Each row of a before or after table is a point. The points were changed in one or more steps. Then noise was added and the rows were shuffled. The steps act on columns, c1 being the first. Name the steps. A step turns or swaps two columns, mirrors them in a line or flattens them onto one, adds a multiple of one to another, or multiplies or shifts one. Angles are multiples of 10 degrees, from the lower column toward the higher: turns from -170 to 170, lines from 10 to 170 but not 90. Use the fewest steps. Two steps may share a column if one is a turn and the other turns, adds or multiplies; they go together, in the order done. Otherwise the lowest column goes first.

Before, 11 rows:
[[ 15 -14  35]
 [  4   9  28]
 [ -9   1 -23]
 [ 55  -9  33]
 [ -9  14  36]
 [ 26 -11  -1]
 [ 16  -3  37]
 [ -7  10  16]
 [-12 -10  -5]
 [ -5   2 -44]
 [-14  -6  35]]
After (11 x 3):
[[-26  21  -7]
 [ 23   4  14]
 [-23 -24 -59]
 [-37 -14   8]
 [-33  -7 -23]
 [ 43   5  12]
 [  6 -23  13]
 [  4 -26 -26]
 [-33 -38 -21]
 [-17  24   5]
 [-37  36   2]]
Steps: mirror c1 and c3 in the line at 140 degrees; multiply c2 by 2.5

Before, 13 rows:
[[ 12  16  -3   4  -2  -6  10 -12]
 [  3  20   7 -13  16 -25   6  -7]
 [  9  12  14  -9   3 -17 -23   3]
 [ -5   5  -8  -9 -17   5 -18  -6]
 [  8  14 -19  -3  12  -3  10  -2]
 [ 17 -15 -10 -11  15  -2  -4  -2]
 [-12  17  12  11  -5   2  -3  20]
 [  1   2   0 -15   4 -11  29  -4]
 [  0 -12  -1   9  17  -2   8  13]
 [ -8   4  -6  -4 -23 -35 -11  -2]
 [  5   6   2  16  -6   3   0  -5]
 [  5  -2  10 -12   3 -15  -1 -14]
 [-17  13  -1  10 -16 -14   7 -16]]
After:
[[ 13 -36 -14  10  -7   3  15   1]
 [ -1  11  24  -3   2 -36 -23  -8]
 [ -5  18   7  14   4   7   2   6]
 [-13  -5  -7 -12   9 -20  -3   5]
 [-17  40  16  10   4 -10  14 -19]
 [ 20  52   0  11  13   6  -6 -13]
 [ -2 -45 -11 -10 -13  -7  -8  17]
 [ -6  15  18  -9  -1   2 -36  -6]
 [ -4   6  -6 -15   0 -15  58   1]
 [ -7  60 -19 -14   1 -28  11   3]
 [-11  49   4   3  -3  -5  20  13]
 [  3  36  -7 -10  13 -20 -46  10]
 [ -2  42  -5  -3 -22  -3  21  10]]
Steps: swap c1 and c8; multiply c2 by 3; turn c3 and c5 by 110 degrees; add 0.3 times c4 to c6; multiply c7 by 2

Before:
[[  9  16   3  17 -10   0  -1  -1 -20 -13  -1 -21   6  -8]
 [-25  -4 -33   2  -1 -12  31 -18  -3   7 -21  13   8 -14]
 [  3 -28  -2 -13   5 -28  38 -31  15  -1  -3 -14  -6  -6]
 [-10 -14  18  12  -2  -2 -29  31 -23  -9  12  -4 -10 -15]
 [-10  21 -23  -2  -9 -15  28   4  22   4 -15  13  -3 -20]
 [  3 -10  17  13 -28  22  -3  16 -10   9  13 -15   8 -19]
 [ -7 -22  23   9  -7  13  -4  32 -13  -9  -3 -32  -6  10]
 [ -2   3  16 -11  -9 -30  32 -22  -4  10  -2  -4  21  15]
 [  8  -5 -11  -5   8 -29  31 -14   4  28   8 -25  18   8]
 [ 17  -6  -2  -2  -2 -20  48 -18 -10  12  20  -5   0  24]
 [-17  12 -13  21   8  -5  28  -9  20  -4  -1  15  21 -15]
 [ -7   4  -9 -28   0 -15  23 -25  -3  -3  23 -15  12  18]]
After, 12 rows:
[[-10 -14   9   2  -4  22  31  31 -23  -9   0  -4   5 -38]
 [  9  -5  17   7   7  -2 -30 -13   3  28  -1 -26 -31  19]
 [  4 -27  -4   1   6  21 -40 -30  16  -1  -2 -15 -12 -15]
 [  9  15 -10  16 -10 -16   7  -2 -20 -14   2 -23  -4 -21]
 [-25  -3 -26  14   2  41 -30 -17  -4   8   1  13 -14 -34]
 [ 17  -6  10  14  -5 -11 -46 -18 -10  11   0  -5 -13  61]
 [ -2   4  27   1  -7  13 -33 -22  -5  10   2  -4 -36  38]
 [-11  20 -19   7  -6  28 -27   4  22   4   1  13  -6 -51]
 [ -8 -22  15   7  -5   5   7  32 -13  -9   1 -32  13  25]
 [-17  11 -18  29   8  16 -18 -10  20  -4  -1  16 -19 -38]
 [ -6   4 -13 -19  -5  15 -30 -24  -4  -4   1 -16 -19  45]
 [  3  -8  26  11 -29 -27   7  17 -10  10   6 -15   9 -47]]
Steps: turn c6 and c13 by 140 degrees; add -1.5 times c1 to c6; add 1 times c10 to c3; mirror c4 and c7 in the line at 10 degrees; flatten c5 and c11 onto the line at 170 degrees; multiply c14 by 2.5
